Every row gives one point. A path goes straight from each point to the next, and from the last back to the first. The post is the endless flat space through its rows: a point in 2 columns, a line in 3, a plane in 4, and so on, so that a path can go around it. Count how often the path circles the post. Going back the other way cancels.
In the rows, 128 means zero.

Post (2 x 3):
[[141 115  93]
 [105  95 129]]
Path (21 x 3):
[[154 125 102]
 [152  97 112]
 [132  77 107]
 [146 124  60]
 [ 94 114 117]
 [127 144 111]
 [127  99 135]
 [141 133 111]
 [114 136 100]
 [ 68  89 132]
 [114  98  70]
 [113 123  77]
 [129 146 110]
 [156 141 102]
 [ 91 112 135]
 [100 117  84]
 [ 91  68 107]
 [ 93 107  83]
 [ 81 106 121]
 [103 113 108]
 [104 120 127]]
Times around: 1

Post (7 x 8):
[[132 144  85 126 112 122 131 121]
 [160 135  93  83  90 123 165 127]
 [ 85 137 131 115 177 141 137 108]
 [108 101 133 150 181 131 134 103]
 [113 121 125 131 179 120 130 153]
 [122 158 124 126  89 130 134 136]
 [141 136 123 128 146 136  88 125]]
Path (27 x 8):
[[100 105  94  85 153 108 136 124]
 [111 120 119 144 148 145  98 124]
 [126 113 100 169 177 133 136 196]
 [130 126 139 111  98 150 102 159]
 [124 116 141 173  96 120 106 114]
 [182  98  79 150 163  81  96 139]
 [153 115 152 109 172 140 145 116]
 [181  87 124 200 160 121  67 151]
 [105 100 139 157 164 161  81  46]
 [ 89 180 101  80  74 116 116 115]
 [104 174 107 151  79 120 113  87]
 [103 185  98 117 139 134 142 137]
 [147 142 133 140 120 146 136 170]
 [124 155 108 143 125 136 137  76]
 [123 121 109 157 188 115  82 117]
 [154 124 107  78 183 117 146 157]
 [166 122 106 151 194 133 130 141]
 [ 94 145 115 102 137 151 165 146]
 [165 117 107  89 135 119 138 176]
 [121 182 123 119  78 142 145 177]
 [138 176 153  85 121 147 155 132]
 [119 178 115  58  98 120 175 129]
 [ 91 134 128 107 139 102 146 163]
 [134 112 127 147 137 130  99 132]
 [118 154 113 137 165 159 106 135]
 [121 151 104 144 132 133 143 111]
 [116 155 124  90 124 112 145  79]]
Times around: 0

Post (11 x 12):
[[121 116 148 108 131 155 105 148 109 111 131 129]
 [153 148 117 113  67 131 108 198 149 136 119 114]
 [160 154  95 111 102 145 174  69 121 191  69 117]
 [106 133 112  98 144 155 108  89 176 145 119 142]
 [144  91 143 117 124 125 132 119 120 109 140 156]
 [104  95 110 162  95 120 116 113 157 110 113 122]
 [134 119 144 144 144 100 101 134 117  94 135 142]
 [161 134 157 139 104 112 131 118 122 103 121  93]
 [124 104 139 138  99 116  91  82 133 134 147 113]
 [149 130 109 172  95 118 141 117 128 101 153 125]
 [151 129 196 137 208 126 164 119  77 150 130 168]]
Path (29 x 12):
[[140 157 109 171 133  91 160  79 137 154 178 129]
 [120  92 116 119 119 150 123 156 107  73 115 124]
 [162 134 186 100 153 136 113 109 123 158 100 107]
 [139  95 138  99 113 176 126  95 107 125 133 172]
 [138 124 146 135  97 116 134 121  81 147 156 152]
 [114 120 172 121 146  92  88 120 121  86 130  97]
 [146 120 107 124 130 154 184 128 108 123  89 118]
 [114 127  89 135 137 103 134 118 155 107 130 142]
 [156 142 178 129  90  54  54 180 127 122 154 116]
 [121  88 128 112  97 138 113  83 110 122 119 153]
 [116 128 128 120  92 141 100 121 119 138 171 117]
 [108 152 128 116 102 100  69 114 155 155 147 108]
 [142 172  93 112  69 170 118 112 133 125 143 127]
 [151 158 152 155 145  71 108  99 151  92 115 137]
 [141 113 142  96  82 122  93 149  95 149 130 129]
 [ 93  73 156 147 147  85 104 165 137  98  66 116]
 [129  90 117 152 127 152 161 156  95 129  88 124]
 [171 173  99 128 119 145 145  85 162 150 144 141]
 [147 154 125 175  90 138 131  80 134 140 162 140]
 [154  95 160  85  89 125 114 158 119 116 220 179]
 [104 158  77 189 135 114 135 130 170 102 123 117]
 [147 121 123 144 133 109 173  90 130 156  94 126]
 [143  86 156 139 149 108 153 106  83 147 121 130]
 [135  88 109 126 165 144 136 146 100 116  85 162]
 [151 119 158 126 113  97  16 108 114 106 210 136]
 [146 151 142 164  74 146 185 132 134 143  81 120]
 [172 139 126  94  98 114 129 116 136 154 111 159]
 [136 101 174 119  84 140 113 183 125 127 109 133]
 [142 125 111 125 108 105 173  78 130  88  98 148]]
Times around: 3
